Rows are points. Each copy is the shape, with its points in the same order, turned, moved and blurred by noise. Is it also mirrored, or only turned?

Shape (7 x 3):
[[  3   8  35]
 [ -9  35  39]
 [ 20 -43  33]
 [-14 -38   3]
 [ 28 -28 -24]
 [-23 -18 -13]
 [-20   9 -18]]
Copy 1 (7 x 3):
[[ 22  -3  11]
 [ 50   4  -1]
 [-27 -14  21]
 [-33  24  -6]
 [-30 -19 -43]
 [-12  31 -22]
 [ 15  33 -46]]
Copy 1 is: only turned
Copy 2 (7 x 3):
[[-17  41   8]
 [-25  60 -15]
 [ -8  11  51]
 [-19 -15  16]
 [ 31 -14  13]
 [-15 -13 -12]
 [ -7   3 -32]]
Copy 2 is: only turned

Shape (7 x 4):
[[ -7  -8  26 -24]
 [ 22  29  34  40]
 [ -9  28 -43  -5]
 [ -3  17  21   6]
 [ 13  -2  -8   3]
 [  2 -22  17  12]
 [  6  -2   0 -19]]
Copy 1 (7 x 4):
[[-35 -14 -10  -3]
 [  2 -25  60   3]
 [ 13  50   9 -15]
 [-20  -6  27  -6]
 [ 12   1   1  -2]
 [ -1 -32  -2 -14]
 [ -7   2 -10   4]]
Copy 1 is: mirrored
Copy 2 (7 x 4):
[[ 34  13  13   6]
 [  2 -46  20  51]
 [-11 -27   0 -41]
 [  5 -13  27  14]
 [ 10 -15  -9   5]
 [ 11   9  -4  32]
 [ 20  -3   0   1]]
Copy 2 is: mirrored

Shape (9 x 4):
[[ 10 -10 -29 -32]
 [-38  16   8 -11]
 [ 15  -5  22   2]
 [ 35  28  -2 -17]
 [ 14  16  -8  -4]
 [ 17  -4   7 -23]
 [-60  10   8 -23]
 [ 37 -23  -1  11]
 [  2  28  26 -12]]
Copy 1 (9 x 4):
[[ 12  38 -10  -6]
 [  9 -30  -5 -20]
 [-18   4  28  -4]
 [-45  27  -7 -13]
 [-22  12  -9   4]
 [-10  23  14 -17]
 [ 27 -37  -9 -38]
 [-18  31  32  24]
 [-31 -10   6 -29]]
Copy 1 is: only turned
Copy 2 (9 x 4):
[[-18 -34   9 -29]
 [ 38  -3  28   8]
 [ -9  27   1  -6]
 [  4   8 -15 -41]
 [  1  -2 -11 -17]
 [-15   2  10 -26]
 [ 40 -13  56   8]
 [-39  11 -20  -5]
 [ 21  24   8 -21]]
Copy 2 is: mirrored
Copy 3 (9 x 4):
[[ -6 -38  -7  -6]
 [ 19  22  15 -27]
 [  4   4  13  28]
 [-18 -23  39  20]
 [-20 -10  21   4]
 [  4 -20  13  19]
 [ 31  25   2 -47]
 [-16  -8 -13  47]
 [ 14   5  38   6]]
Copy 3 is: mirrored

Shape (10 x 6):
[[-27  -4 -22   7  -4 -15]
 [ 51   3 -38 -14  20  -9]
 [ -9   3  -7  -8   8  40]
 [ -8 -18 -23 -21  -2  18]
 [-11  -8 -60  -3 -14   4]
 [-39 -18 -32   4  -8 -21]
 [  6 -12 -16  39 -16   4]
 [ 40 -25  11  12  17  26]
 [ 19  -4  23   3 -21  32]
 [ -5  25  15  -7  11 -22]]
Copy 1 (10 x 6):
[[-10  12 -18  -2 -36 -13]
 [ 39  15  19 -25  -1  30]
 [-40  12  20   2  -7  19]
 [-19 -10  18 -11 -26   7]
 [ -4  13  13 -27 -57   5]
 [-12  -4 -22  -8 -50 -14]
 [  7  24   4  34 -45  11]
 [  9  -2  20  34   2  47]
 [-12   8  40  41   1   7]
 [  1  18 -17   3  19 -16]]
Copy 1 is: only turned
Copy 2 (10 x 6):
[[-11  -5 -33  21 -17  -4]
 [-27  37  19 -26 -30  21]
 [ 17  33 -18   1  14 -15]
 [ -5  14 -27 -20  -3 -12]
 [ -5   9 -47 -10 -26  21]
 [-20 -16 -47  15 -21  -5]
 [ -6  -6 -16  17  13  35]
 [-18  23  23 -12  37   7]
 [ 24   0  17  -3  32   2]
 [ -4   5  17  30 -20 -26]]
Copy 2 is: mirrored
Copy 3 (10 x 6):
[[ 19   9  30  20  14 -19]
 [-29  39   0 -27 -17 -43]
 [-11   9   0 -12  45   0]
 [ 14  20  15 -25  24  -5]
 [ 29  45  13   1  22 -31]
 [ 39  11  41  14  13 -25]
 [ 18  -2 -17  18   2 -22]
 [-18 -19 -28 -31  -2 -14]
 [-10  -4 -27  -7  10  25]
 [-30   2  33  18  -7   3]]
Copy 3 is: mirrored

Shape (13 x 8):
[[-11   8   4  -7  -2  -1 -43   7]
 [ 24 -23 -29   3 -23  -5   2   1]
 [ 33   8 -36  26  -9  19   7   5]
 [ 26 -13 -32  22 -20 -16  -7  -4]
 [  8  27  23 -20  37 -14  -1   3]
 [  7 -20 -37  23 -11 -13 -11 -19]
 [-17  -6 -11 -18 -23  13 -35  15]
 [-14 -21  56 -29   3   0   1  28]
 [-25   7  18 -22  33  14  14  10]
 [ -2  14 -20  11 -52 -10  -7  -9]
 [ -8   7   9 -52  33 -17  19  19]
 [-39  -6  28 -11  20 -13  12  35]
 [ 21 -16 -27  14 -19  10  12 -38]]
Copy 1 (13 x 8):
[[-28 -43  22  -3  -1  10  17   2]
 [ -1  -8 -29 -28  -9 -17   9   1]
 [ -6  14 -29 -18 -25  -2  -3 -29]
 [ -8  -6 -24 -29   6 -19  -1 -12]
 [-33   7  19  42  14   2  13  19]
 [  2 -24 -27 -24  19 -12  10 -12]
 [-12 -49  21 -19 -21   1  20   7]
 [-11  -5  43  -2   9  23  54  57]
 [ 11  -2  30  36  -9  13  26  18]
 [-14 -21   6 -45   4  -4 -27  -3]
 [ -6  10  29  37  -7 -25  28  40]
 [ 13  -2  60   5  16   1  40  15]
 [ 19  -4 -43 -15  12   6 -12   2]]
Copy 1 is: mirrored
Copy 2 (13 x 8):
[[ -1  30 -12 -16 -13 -28  -3 -13]
 [-16   2 -23  -2  11  24  31 -32]
 [  9 -24 -41  -9  24  -5  32 -10]
 [-16   0 -33   7  25  12  21 -37]
 [ 10  -2  18  19 -22 -26   5  22]
 [-35   7 -39   6  20   0  16 -21]
 [-13  31 -18 -40 -15 -13  15 -22]
 [ 13  15  31 -30 -48  21 -15  11]
 [ -7 -11  15 -23 -31 -12   5  40]
 [-15  18  -1 -28  41 -13  19 -32]
 [-13  -6  35  -3 -45 -11  31  17]
 [-16 -14  27 -29 -36   2 -14  11]
 [-23  11 -37   2  42  22  35   3]]
Copy 2 is: mirrored
